Each row is a point. Before rounding, the points of a table are all equally far from one centre. They may lie mostly on one side of it. Where is the centre, to within rounding?

Points (10 x 3):
[[-47  -6   0]
 [-30  16   1]
 [-45 -30  -7]
 [-60 -14  23]
 [-44   9   9]
 [ -8  26   4]
 [-42  12  60]
 [ 25  28  39]
 [ -3  26   3]
 [-13  33  26]]
Centre: [ -2 -25  35]

Points (17 x 12):
[[ -1  41 -20   1  15  33 -10   8 -15  12  12  -6]
 [-23  52 -15  -6  18  33  -8 -12 -20  -3   0  -8]
 [-16  41  -7   0  35  21 -17 -14 -21   4  19  -9]
 [-21  48 -16   0   8  22 -32 -10  -4  16  -3  -9]
 [-15  36 -25   8  23  24 -22   8 -12  12   2  -1]
 [  1  37 -31   5   6  17 -18  -1   0   1   0 -13]
 [-30  23 -19  -7  22  -4  -9  -3 -34  15  14  -1]
 [ -4  32 -25  -5   8   4 -16   8 -24  11   6 -21]
 [  1  50 -18 -11  23  30   2   1 -31   5   8  -7]
 [-15  12 -15   4  21  13 -18   7 -17   9  14   3]
 [-32  27 -19 -18   3  -5   2  -1  -9  -1  11 -15]
 [ -1  50 -25  11   1   3  -5   0 -23  10  11 -15]
 [-36  60 -16  -5  23   1   5   4 -21  14   2  -4]
 [-11  48 -18   9  10  15   5   1 -19   7  10 -21]
 [-15  36 -11   1   6  27  -6   7 -23   9  18  -8]
 [-25  32 -20   4  19   1 -15   6 -21   4  21  -5]
 [-21  49 -22  -2  29   6 -25   1 -21  11 -12 -13]]
Centre: [ -6  39  -5 -11  14   1  -3 -10  -9  11  -4   9]
